Rows are points. Each copy is the shape, with its points in the same order, turned, moved and blurred by noise. Say if it was mirrored as well.

Shape:
[0.008 0.045 0.004]
[-0.003 0.041 0.030]
[-0.053 0.044 0.016]
[-0.017 0.014 0.010]
[-0.001 -0.035 0.012]
[-0.008 0.043 -0.003]
[-0.034 0.027 0.008]
[-0.088 -0.028 0.003]
[0.003 -0.038 0.003]
Copy 1, 9 rows:
[-0.010 0.036 0.026]
[-0.004 0.015 0.039]
[-0.055 -0.001 0.039]
[-0.021 0.007 0.013]
[0.004 -0.013 -0.037]
[-0.025 0.039 0.023]
[-0.038 0.012 0.018]
[-0.076 -0.042 -0.023]
[0.003 0.001 -0.040]
Copy 1 is: only turned
Copy 2, 9 rows:
[0.024 0.007 -0.029]
[0.013 -0.022 -0.046]
[-0.026 0.011 -0.061]
[-0.020 -0.007 -0.019]
[-0.029 -0.036 0.021]
[0.015 0.018 -0.030]
[-0.018 0.007 -0.034]
[-0.099 -0.001 -0.021]
[-0.026 -0.027 0.029]
Copy 2 is: mirrored
Copy 3 (9 x 3):
[0.022 0.034 0.009]
[0.032 0.018 0.027]
[-0.016 0.018 0.057]
[0.000 -0.001 0.015]
[0.011 -0.036 -0.024]
[0.004 0.035 0.016]
[-0.009 0.012 0.027]
[-0.060 -0.047 0.031]
[0.007 -0.032 -0.033]
Copy 3 is: only turned

Shape (10 x 4):
[-0.007 -0.012 0.015 0.029]
[-0.053 0.009 -0.051 -0.033]
[-0.020 -0.003 -0.026 0.012]
[0.042 -0.059 0.042 0.009]
[0.001 0.029 -0.029 -0.012]
[0.034 -0.035 -0.002 0.009]
[0.022 -0.032 0.026 0.010]
[-0.037 0.002 -0.015 -0.048]
[-0.036 0.024 0.024 0.044]
[-0.023 0.017 -0.053 0.023]
Copy 1 (10 x 4):
[0.021 0.008 0.023 0.012]
[-0.079 0.032 0.017 -0.015]
[-0.024 0.024 0.014 0.012]
[0.071 0.022 -0.018 -0.025]
[-0.041 0.001 -0.015 0.012]
[0.028 0.029 -0.025 0.000]
[0.041 0.012 -0.007 -0.011]
[-0.053 0.015 0.010 -0.040]
[0.001 -0.017 0.058 0.025]
[-0.046 0.030 0.014 0.038]
Copy 1 is: mirrored
Copy 2, 10 rows:
[0.015 -0.034 0.016 0.021]
[-0.038 0.016 -0.053 -0.008]
[0.001 -0.016 -0.026 0.002]
[0.024 -0.044 0.072 -0.028]
[0.020 0.028 -0.028 -0.004]
[0.029 -0.030 0.025 -0.034]
[0.023 -0.029 0.043 -0.011]
[-0.041 0.026 -0.016 -0.011]
[0.010 -0.025 -0.003 0.063]
[0.020 -0.011 -0.064 0.008]
Copy 2 is: only turned
Copy 3 (10 x 4):
[-0.003 0.006 0.020 0.014]
[-0.067 0.029 -0.051 0.038]
[-0.030 0.006 -0.016 0.039]
[-0.024 -0.054 0.060 -0.014]
[-0.015 0.007 -0.041 0.006]
[-0.020 -0.049 0.014 0.009]
[-0.016 -0.025 0.039 -0.003]
[-0.068 0.021 -0.026 0.001]
[0.017 0.049 0.023 0.018]
[-0.003 0.013 -0.042 0.046]
Copy 3 is: only turned
Copy 4 (10 x 4):
[-0.021 -0.041 -0.013 0.001]
[-0.011 0.046 0.044 0.017]
[-0.014 -0.002 0.001 0.019]
[0.045 -0.076 -0.028 -0.001]
[-0.006 0.026 -0.016 -0.007]
[0.032 -0.033 -0.037 0.015]
[0.018 -0.052 -0.026 -0.004]
[0.009 0.020 0.038 -0.011]
[-0.058 -0.031 0.002 -0.016]
[-0.038 0.022 -0.007 0.033]
Copy 4 is: mirrored

Shape:
[-0.031 -0.058 0.052 -0.039 -0.060 0.022]
[-0.010 0.026 0.001 0.043 0.021 -0.002]
[-0.043 -0.051 -0.076 -0.005 0.027 0.010]
[0.014 0.026 -0.010 -0.014 0.022 -0.014]
[-0.022 0.013 0.040 -0.003 0.002 -0.037]
[0.007 0.037 0.032 -0.002 0.011 -0.007]
[-0.036 -0.030 -0.064 -0.005 -0.003 -0.016]
[-0.018 0.029 0.001 0.019 -0.022 -0.018]
[0.018 -0.014 0.015 0.027 -0.001 -0.013]
Copy 1 (9 x 6):
[-0.021 -0.013 0.068 0.018 0.067 0.043]
[-0.002 -0.037 -0.019 0.024 -0.036 -0.032]
[-0.038 -0.033 -0.046 -0.001 0.076 -0.060]
[0.009 -0.012 -0.014 -0.029 -0.018 -0.030]
[-0.004 -0.042 0.043 -0.013 -0.025 -0.022]
[0.011 -0.024 0.011 -0.013 -0.037 -0.002]
[-0.041 -0.012 -0.015 -0.002 0.051 -0.066]
[-0.028 -0.009 0.012 0.015 -0.033 -0.026]
[0.028 -0.019 0.017 0.024 -0.002 -0.029]
Copy 1 is: mirrored
Copy 2, 9 rows:
[-0.082 -0.004 0.032 0.024 -0.036 0.062]
[0.036 -0.009 -0.002 -0.005 0.024 -0.006]
[-0.002 -0.098 0.010 0.071 -0.008 -0.018]
[0.026 0.009 0.016 0.025 -0.020 -0.032]
[-0.025 0.026 0.011 0.001 0.013 -0.016]
[0.018 0.037 0.021 0.002 -0.002 -0.008]
[-0.016 -0.062 -0.019 0.055 -0.014 -0.021]
[0.004 0.010 -0.028 0.014 0.005 0.000]
[-0.001 -0.015 0.009 -0.027 -0.017 -0.002]
Copy 2 is: mirrored

Shape, 15 rows:
[-0.030 0.040 -0.020 0.071 -0.046 -0.025 0.021 -0.023 -0.053]
[0.018 -0.020 -0.014 0.018 0.022 -0.011 0.008 -0.032 0.029]
[-0.018 -0.009 0.042 -0.025 0.021 0.019 0.004 -0.010 0.014]
[-0.037 -0.003 -0.012 -0.003 0.028 -0.024 0.015 -0.024 -0.006]
[-0.001 -0.023 -0.013 -0.014 0.004 0.001 -0.034 -0.035 0.024]
[0.095 -0.004 0.054 0.028 -0.004 -0.010 -0.025 -0.023 -0.015]
[-0.037 -0.018 0.028 0.014 0.015 -0.023 -0.053 0.024 -0.007]
[0.009 -0.003 -0.006 -0.027 0.030 0.007 0.013 -0.006 -0.029]
[-0.038 -0.013 -0.021 0.093 0.022 -0.014 0.015 -0.038 -0.025]
[-0.023 -0.005 0.002 0.072 -0.049 0.047 -0.001 -0.039 -0.005]
[-0.023 -0.021 0.029 0.008 0.007 -0.029 0.017 -0.035 0.003]
[0.019 0.086 0.024 -0.030 0.028 -0.018 -0.007 0.028 -0.019]
[-0.028 -0.024 -0.020 -0.021 0.030 -0.020 -0.001 0.101 0.016]
[-0.010 -0.003 -0.022 -0.022 0.034 -0.023 0.003 -0.035 -0.020]
[-0.017 -0.014 0.017 0.002 0.027 -0.007 0.009 0.028 0.005]
Copy 1, 15 rows:
[-0.076 0.027 -0.002 -0.015 -0.029 -0.062 0.035 -0.031 0.040]
[0.002 0.030 0.014 0.019 0.024 0.022 0.026 0.000 -0.011]
[-0.001 -0.009 0.020 0.025 -0.017 0.051 -0.030 0.007 0.025]
[-0.030 0.034 -0.019 -0.005 0.015 0.024 -0.008 0.005 0.038]
[-0.003 0.008 0.035 -0.013 0.032 0.028 -0.012 -0.020 -0.006]
[0.035 0.029 0.072 0.075 0.014 -0.039 -0.010 -0.049 0.012]
[-0.024 -0.034 0.027 0.004 0.042 -0.019 -0.033 0.023 0.043]
[0.014 0.026 -0.015 0.008 -0.011 0.002 -0.037 -0.013 0.005]
[-0.085 0.047 -0.009 0.030 0.020 -0.031 0.032 0.015 0.001]
[-0.086 0.001 0.049 0.012 -0.023 -0.012 0.021 -0.025 -0.030]
[-0.027 0.017 0.005 0.026 0.011 0.036 0.009 -0.013 0.046]
[0.047 0.033 0.020 -0.015 -0.047 -0.039 -0.034 0.024 0.060]
[0.037 -0.061 -0.062 -0.004 0.012 -0.008 -0.014 0.051 0.018]
[-0.012 0.050 -0.014 -0.015 0.025 0.017 -0.019 -0.014 0.029]
[0.001 -0.020 -0.014 0.023 0.000 0.013 -0.011 0.025 0.021]
Copy 1 is: mirrored
Copy 2, 15 rows:
[-0.056 0.022 -0.057 0.025 -0.012 0.068 0.026 -0.015 0.007]
[-0.008 -0.022 0.034 0.041 -0.008 0.007 -0.016 0.024 -0.005]
[0.009 -0.018 0.045 -0.033 -0.040 -0.006 -0.007 -0.002 0.003]
[-0.031 -0.006 0.030 -0.010 0.005 0.014 0.018 0.019 -0.017]
[0.007 0.014 0.049 0.024 -0.015 -0.001 -0.024 0.000 -0.032]
[0.023 -0.027 -0.002 0.081 -0.082 -0.034 0.016 -0.032 0.012]
[-0.015 0.019 0.022 -0.013 -0.076 0.009 0.014 0.024 -0.055]
[0.019 -0.025 0.010 -0.007 0.002 -0.012 0.022 -0.003 -0.018]
[-0.057 -0.030 0.001 0.039 -0.018 0.086 0.017 0.018 -0.025]
[-0.018 -0.002 -0.012 0.025 -0.041 0.085 -0.042 -0.036 0.000]
[-0.050 -0.016 0.035 0.000 -0.031 -0.001 0.002 -0.002 -0.001]
[0.043 0.030 -0.007 -0.018 -0.032 -0.023 0.073 0.025 0.035]
[0.018 -0.001 -0.021 -0.050 -0.029 -0.025 -0.009 0.092 -0.060]
[-0.011 -0.005 0.035 0.007 0.019 -0.002 0.031 0.004 -0.026]
[-0.005 -0.022 0.009 -0.023 -0.040 0.000 0.002 0.035 -0.018]
Copy 2 is: only turned
Copy 3:
[-0.016 0.053 0.053 -0.003 -0.023 0.075 0.020 -0.041 -0.016]
[0.044 -0.011 0.019 0.002 0.029 -0.029 0.010 -0.007 -0.036]
[0.004 -0.045 -0.007 0.049 -0.013 -0.028 0.000 0.002 -0.003]
[-0.020 -0.022 0.007 0.035 0.023 0.002 0.004 -0.026 -0.039]
[0.008 -0.035 0.020 -0.013 0.008 -0.046 0.005 -0.014 -0.019]
[0.080 0.039 -0.024 -0.014 -0.049 -0.044 0.011 0.009 -0.026]
[-0.041 -0.001 0.019 0.021 -0.037 -0.033 -0.004 0.034 -0.043]
[0.013 -0.024 -0.032 0.003 -0.002 0.005 -0.025 -0.014 -0.026]
[0.008 0.011 0.066 0.024 -0.003 0.046 0.016 -0.017 -0.085]
[0.017 -0.013 0.078 0.001 -0.046 0.032 0.046 -0.020 0.001]
[-0.004 -0.001 -0.002 0.044 0.007 -0.015 0.041 -0.017 -0.034]
[-0.006 0.042 -0.036 0.023 -0.011 -0.016 -0.074 0.004 0.020]
[-0.054 -0.034 -0.011 -0.002 0.036 0.007 -0.033 0.090 -0.021]
[-0.004 -0.014 -0.013 0.007 0.025 -0.008 -0.014 -0.044 -0.039]
[-0.008 -0.011 0.001 0.031 0.008 0.001 -0.007 0.034 -0.023]
Copy 3 is: mirrored
